Each point is reached from the start by the listed moves, each made 0, 1 or 2 times, or once backwards (-1), plus a little noise. Is the number of moves made odd or even? Then give how often each move was made.
(in the rows, 128 means zero)

Moves:
(1): [131 158 117 142]
(2): [ 94 123 112 120]
(3): [117 144 140  98]
Start: [145 126 137 134]
Points:
[ 85  69 104 136] => even (-1, 2, -1)
[163 224 156 109] => odd (2, -1, 2)
[143  95 147 121] => odd (-1, 0, 0)
[155 133 187  68] => even (-1, -1, 2)

Moves:
(1): [155 124 132 126 132 123 129 137 115 133 132 121 122 119 114]
(2): [141 132 117 131 129 120 127  98 130 112 140 131 125 128 127]
(3): [116 120 154 126 128 117 116 115 135 107 127 131 124 146 122]
(4): [135 134 137 150 129 125 127 115 133 136 112 126 142 110 118]
(5): [134 132 125 134 154 138 127 123 132 145 139 139 126 129 128]
(6): [129 134 131 125 119 137 117 137 122 132 132 140 131 119 131]
(7): [137 144 138 133 125 136 141 124 139 116 129 130 124 141 115]
(8): [127 149 135 134 134 111 124 153 148 118 123 123 123 122 136]
(9): [147 106 126 118 121 129 125 123 140 125 128 130 138 137 134]
(10): [118 135 120 119 114 121 116 132 122 151 122 130 128 137 125]
(11): [152 118 130 160 120 137 116 142 121 136 138  97 109 134 115]
(12): [121 101 125 133 113  93 153 125 135 118 157 151 135 112 118]
Start: [112 122 116 114 146 134 142 124 141 103 163 128 113 120 120]
Points:
[ 90 206 172  95 207 149 133 158 154 100 120 133  95 142 113] => odd (1, -1, 1, 0, 1, 0, 1, 1, -1, 0, -1, -1)
[184  91  32  44 178 152 148  43 134 138 214 189 132 143 131] => even (1, 2, -1, -1, 2, 0, 0, -1, 2, 1, -1, 0)
[237  28 144 154  96  64 240  32 175  31 207 148 159  81  26] => odd (2, 1, 0, 2, -1, -1, 2, -1, 2, -1, 0, 2)
[215 114 166 171 153 135 131 189 139  58 214  51  35 146  71] => odd (2, 0, 1, -1, 0, 0, 1, 1, 0, -1, 2, 0)
[159 112 129  93 100 203  89  73 158  77 178 113  92 232 108] => odd (-1, 1, 1, -1, 0, 1, 2, -1, 2, 1, 1, -1)
[209  80 107 130 171 203  66 109 104 207 158 106 123 129 109] => even (1, 0, 0, 1, 2, 1, -1, -1, 2, 1, 1, -1)

Moves:
(1): [138 130 131 123 128 123 126 134 129 132 126 129 125 133 134 124 130 135
 128 130 129 131 120 128 130 126 126]
(2): [117 139 133 126 128 124 125 133 121 137 135 133 123 123 125 133 123 132
 121 132 127 129 116 134 130 124 124]
(3): [133 125 137 128 127 134 126 132 125 123 130 120 129 119 136 131 129 125
 121 125 139 130 135 125 130 135 128]
(4): [128 123 130 137 132 127 131 124 129 123 128 132 129 125 131 131 127 133
 123 128 130 123 124 131 122 128 123]
(5): [123 128 129 132 135 129 136 134 124 133 131 131 127 134 132 123 131 135
 132 143 124 134 140 135 129 134 133]
(6): [130 130 126 137 130 140 131 122 135 130 133 118 121 125 124 132 114 126
 125 139 120 131 128 135 132 117 124]
(7): [130 128 131 129 121 126 139 137 124 128 113 131 123 126 128 132 128 129
 129 128 125 127 138 135 127 128 132]
(8): [128 125 128 127 131 126 118 138 130 126 128 121 128 129 130 126 127 126
 123 123 124 124 124 129 128 125 131]
(9): [122 131 123 128 120 131 127 132 141 135 126 126 132 123 141 132 126 133
 136 128 125 129 127 132 122 129 119]
(10): [129 121 133 128 130 132 124 128 127 139 130 136 123 131 130 130 129 134
 138 116 129 131 132 130 136 121 128]
(11): [133 125 129 129 125 125 146 133 121 131 146 129 134 130 119 122 127 129
 125 133 131 129 132 134 125 128 122]
(12): [131 130 132 120 132 128 129 131 131 125 128 139 136 130 132 129 124 125
 126 134 125 131 128 136 136 124 128]
(13): [131 136 122 127 133 134 127 132 126 134 123 123 139 129 129 125 125 132
 120 119 129 125 134 122 133 133 129]
(14): [122 132 136 134 126 132 125 136 138 126 126 132 121 148 126 127 128 128
 125 123 139 126 114 121 144 137 123]
(15): [122 124 126 130 120 129 133 127 124 129 131 128 130 135 134 125 131 129
 125 131 122 122 126 124 127 121 125]
(16): [127 123 123 123 132 124 134 123 118 130 123 116 127 127 132 139 125 129
 134 125 125 119 129 129 131 137 133]
(17): [136 122 115 134 129 134 134 134 130 128 128 135 127 119 125 134 142 128
 125 132 128 127 130 129 132 134 128]
(18): [117 118 135 116 127 140 131 126 137 123 121 127 125 139 117 126 135 141
 122 126 123 119 126 131 125 126 131]
(19): [125 136 125 133 124 136 125 140 111 127 122 127 142 137 133 133 132 135
 142 133 135 122 122 133 125 127 132]
(20): [127 120 122 131 120 125 123 129 126 132 126 131 137 127 120 126 118 138
 129 137 123 138 122 117 132 138 127]
(21): [123 120 115 124 127 123 129 128 123 125 127 124 126 123 129 128 125 134
 127 133 140 128 134 130 128 125 127]
(22): [126 125 126 125 129 128 126 130 131 125 130 132 124 135 132 137 125 128
 129 124 121 135 130 129 125 129 126]
(23): [130 129 125 127 124 132 122 122 127 116 130 132 121 130 123 128 123 130
 132 133 122 118 140 125 129 139 127]
(24): [134 129 136 139 115 122 125 119 126 129 132 126 130 134 125 128 136 121
 119 126 133 127 123 147 123 127 129]
Start: [133 120 122 136 127 118 143 131 138 140 128 119 133 121 124 129 122 120
 142 122 134 125 152 115 140 140 136]
Points:
[142  87  53 140  84  91 144 191 140 149 158 145 121 118 159 125 149 157
 168 162 136 160 169 112 124 165 105] => even (2, 0, 0, -1, 1, -1, 0, 1, 2, 0, 1, -1, -1, 0, 1, -1, 2, -1, 0, 1, 2, 2, 1, 0)
[172 123 122 160 112 164 143 159 139 181 160 106 181 153  49  98 110 148
 101 129 164 152 101 116 191 130 121] => odd (1, 0, 0, -1, -1, 2, -1, 0, -1, 1, 2, 0, 2, 1, -1, -1, 1, 1, 1, 2, 0, -1, -1, 1)
[102  81 198 117 101 135 124 126 202 152  99 126  92 203 161 124 155 154
 164  69 133 109 131 118 162 164 130] => odd (1, -1, 1, 0, 1, -1, 0, 0, 2, 2, -1, 0, -1, 2, 1, 1, -1, 2, -1, 0, -1, 0, 0, 1)
[139 113 148 109 124  91 153 160 144 114  92  70 105 148 170 167 102  96
  81  69 182 113 150 137 173 152 137] => odd (1, 0, 2, 0, -1, 0, 2, 1, 0, -1, 0, 1, 1, 2, 0, 2, -1, 0, -1, -1, 2, 2, -1, 1)
[111 112 143 171 121 117 162 183 106 123 146 132 117 249 149  90 147 157
 164 154 164 108 123 130 137 114 131] => odd (2, -1, -1, 1, 2, 0, 0, 1, -1, 0, 1, -1, -1, 2, 2, -1, -1, 0, 2, -1, 1, 1, 0, 0)
[144 137 117 121 115 163  98 130 143 135 105  76 158  78  73 158 129 116
  68 117  98  83 135 152 156 165 160] => odd (-1, 2, 1, -1, -1, 1, 0, 2, 0, -1, -1, 1, 2, -1, -1, 1, 2, 2, 0, 1, -1, -1, 1, 2)
[157 110 168 185  88 106 110 118 142 142 126 175 135 157 148 102  89 143
 110 134 132 132 163 123 190 160 118] => even (1, 0, 1, 2, 1, 0, 1, 0, 0, 2, -1, 2, 1, 1, 2, -1, -1, -1, -1, 2, 0, -1, 2, 2)
[ 76 108 135 174 116 167 107 193 137 130 143 130 101 165 116 169 124 157
 134 119 164 115  97 142 157 126 120] => odd (-1, 2, 1, 1, 0, 1, 0, 2, 0, 1, 0, -1, -1, 2, 0, -1, 1, 1, 2, 0, 1, 2, 0, 0)
[181 125 140 138 129  91 150 149 112 160 108 166 115  78 146 161 158  94
 140 137 112 148 221 184 168 183 171] => odd (0, 1, 1, -1, 2, -1, 2, 0, 0, 1, -1, 2, 0, -1, -1, 1, 2, -1, -1, 0, -1, 0, 1, 2)
[163 121  74 188 145 157 113 194 137 147 107 105 166 113 148 142  92 153
 115 165 139 144 139 107 203 167 133] => even (1, 0, 1, 1, 1, 2, 0, 2, 0, 0, -1, 1, 2, 1, 0, 0, 2, -1, 1, 2, 1, 0, 0, 0)
[125 137 102 204  75 114  76 172 139 158 149 202 147 165 157 152 132 180
 169 184 121 134  64 164 155 158  91] => odd (2, 2, -1, 2, 1, 0, -1, 1, 2, 1, -1, 1, -1, 1, 1, -1, 2, -1, 2, 2, 0, 1, 2, 2)

Moves:
(1): [136 118 125 126 130 134 126 124 136 130 130 131 118 131 130 120 132 135
 122 133 125 125 126 132]
(2): [141 140 132 109 135 119 130 124 109 133 137 130 124 132 128 136 122 125
 129 127 142 123 141 117]
(3): [133 126 131 133 120 131 124 122 130 111 139 120 134 123 123 119 138 121
 119 122 136 119 132 128]
(4): [137 128 125 116 124 128 130 135 143 128 131 128 131 141 135 134 133 122
 119 121 137 138 132 136]
(5): [131 130 136 135 139 130 125 128 132 129 124 121 132 113 117 124 130 122
 121 127 136 137 130 128]
(6): [132 130 133 117 130 135 129 133 128 129 125 124 129 126 127 118 135 133
 126 130 123 131 123 126]
(7): [118 116 121 112 133 139 123 121 140 133 115 123 145 124 143 125 126 129
 129 118 131 130 126 130]
(8): [126 123 116 117 133 125 135 127 131 115 125 126 122 122 116 125 119 118
 120 115 135 129 111 126]
(9): [123 129 139 128 133 128 115 131 137 134 132 137 144 142 124 127 114 123
 128 129 127 119 126 132]
(10): [117 128 128 127 124 120 136 116 129 128 133 125 142 122 123 125 125 129
 127 139 112 137 134 126]
(11): [125 133 132 127 136 130 141 123 118 120 129 133 125 133 135 121 130 121
 137 119 129 135 129 125]
(12): [143 125 133 131 123 128 133 122 116 125 126 139 130 126 122 133 121 134
 124 141 135 131 137 129]
(13): [147 131 132 135 131 119 127 124 128 129 121 123 135 128 134 122 124 136
 127 126 125 129 126 137]
(14): [119 123 131 126 120 125 128 132 126 138 114 130 124 140 123 126 127 122
 127 128 138 134 126 125]
(15): [126 136 135 128 118 135 130 136 128 123 124 123 116 121 138 120 118 137
 121 133 139 133 129 126]
(16): [125 120 123 124 127 125 136 131 123 134 142 133 137 125 112 131 125 132
 141 122 129 117 139 144]
(17): [124 120 135 126 129 125 115 139 117 114 123 125 120 128 145 128 129 106
 121 119 121 133 136 128]
(18): [128 128 126 120 117 135 128 134 132 142 123 137 123 117 128 123 130 119
 136 125 127 129 129 130]
(19): [132 129 129 121 128 131 138 128 131 136 127 120 121 132 127 136 125 124
 137 151 136 119 123 134]
(20): [131 124 133 123 131 120 120 131 136 123 128 129 128 127 127 125 135 137
 133 130 130 129 132 131]
(21): [118 131 124 129 132 124 117 127 117 122 135 132 138 128 130 125 139 125
 121 124 129 124 131 142]
(22): [116 122 130 122 118 132 122 135 123 133 142 123 127 110 120 134 127 112
 120 115 137 147  99 132]
(23): [125 130 122 123 125 133 115 122 120 125 126 123 128 123 126 126 128 123
 147 130 130 147 130 136]
(24): [125 134 132 121 132 134 122 120 137 131 125 125 124 136 119 141 121 127
 117 113 125 127 130 142]
Start: [111 124 139 122 140 127 119 125 131 132 115 131 128 133 129 114 141 114
 121 127 134 132 132 125]
Points:
[109 200 184  15 131 158  66 190 108 170 128  95  51 144 144 170 139  43
 135 113 221 199 151 179] => even (-1, 2, -1, 2, 1, 1, -1, -1, 0, -1, 0, -1, -1, 0, 2, 0, 1, 1, 2, 1, 1, 1, 2, 2)
[154 134 126 143 132 149 136 147 118 192 135 159 144 105 129  74 159 185
 152 187 128  27 171 178] => odd (1, 0, 0, -1, 0, 1, 0, -1, 0, -1, -1, 0, 1, -1, 1, 2, -1, 2, 1, -1, 2, -1, -1, -1)
[157 129 170  52 158 125 100 139  72 154  30 133  62 143 144 113 109  23
 177 110 198 197 138 170] => even (0, 1, -1, 0, 1, 0, 0, 1, 0, -1, 2, 1, 2, 2, 0, 0, 2, 2, 2, 1, 0, 0, 2, 1)
[ 95  93 196 139 121 168  93 128 118 118  72 146 151 122 150  81 129   7
  79 151 156 103 130 139] => even (0, -1, 2, -1, 1, 0, 1, 0, 2, 0, 1, 2, 0, 1, 0, -1, 2, 2, 2, -1, 1, 0, -1, 0)
